Each row is a point. To make a cloud, some directions were put in groups of two or more. Within a group, all points are equally far from the middle, so they leave a hole (a ring in 2 directions, a hollow ball in 3). The other directions are filled evenly. Then the cloud was stretched, turned, moved and blurred a little. How many holes are there, and how many directions does each take, smallest first?
In the rows, zero is written as 128.

Cloud, 15 rows:
[[ 82 157]
 [103 184]
 [ 96  81]
 [128 187]
 [151 167]
 [144  80]
 [ 86 164]
 [137 182]
 [161 124]
 [118  70]
 [126  70]
 [ 82 105]
 [159 145]
 [ 79 122]
 [ 84 161]]
Holes: 1 (2)

Cloud, 27 rows:
[[ 70 154 119  86]
 [148 123 221 176]
 [141  93 117 115]
 [130  56 203 151]
 [129 136 193 167]
 [135 175 136  74]
 [114  97 212 171]
 [165  99 127 110]
 [169  74 156 144]
 [163 157 139  90]
 [120 138 192 132]
 [191 110 178  75]
 [150 133 207 166]
 [164 118 101 114]
 [104 167 139 122]
 [145 177 117  89]
 [ 99 119 185 116]
 [160 163 123  64]
 [124  89 129  55]
 [126 170 141 131]
 [ 93 105 119 112]
 [ 78 148 133  89]
 [155 163 142  85]
 [122 108  89  84]
 [154 101 121  60]
 [194 116 162 159]
 [155 170  90  63]]
Holes: 1 (2)

Cloud, 49 rows:
[[100 114 183 141 137  26]
 [131 189 143 132 159  26]
 [ 78  65 134 105 111 109]
 [110 186 124 119 155 141]
 [194  72 114 192  99 122]
 [187 127 115 201 164  67]
 [138  84 188 172 106  65]
 [118  84 148 156  91 128]
 [128 131 162 167 108 150]
 [107 161  97 170 121 185]
 [ 64 143  67 139 112 118]
 [166  70 109 128 124 102]
 [ 75 126 166 124 190 115]
 [ 94 188 129 112 124  57]
 [ 96 156 128 190 172 161]
 [164 167 119 211 147  90]
 [ 92 111 189 155 115 160]
 [155 179 124 195 120 103]
 [167 112 135 188 172  84]
 [116 163  70 117 131  77]
 [ 84 126 172 191 165 142]
 [129 171  97 157 169 120]
 [ 83 104 159 142 100 164]
 [ 95  67 118 110 145 115]
 [168 181 120 168 166  60]
 [116 150 134 101  98  67]
 [ 92 135 151 143  97 150]
 [138 187 141 149 152 137]
 [144 133 104 137 131 165]
 [ 78 125 183 116 173  67]
 [112  90 115 178 116  72]
 [172  79 169 198 121 102]
 [141 118 198 153 156 142]
 [170 136 182 170 134 125]
 [111  89 180 131 124  35]
 [162  61 128 182  86 103]
 [115  66 132 117 116  63]
 [126 133 146 147 139 186]
 [169 101 131 211 156  96]
 [134 117 177 171 111 142]
 [155 103 133 171 119 164]
 [ 86 152 131 115  92 104]
 [103 138 176 158 129 188]
 [ 71 154 166 117 177  71]
 [106  81  92 193 153 181]
 [126 139  63 140  72  86]
 [122 135  91 144 132 204]
 [152  71 102 160 157 112]
 [119 170 109 154  97  62]]
Holes: 2 (2, 2)
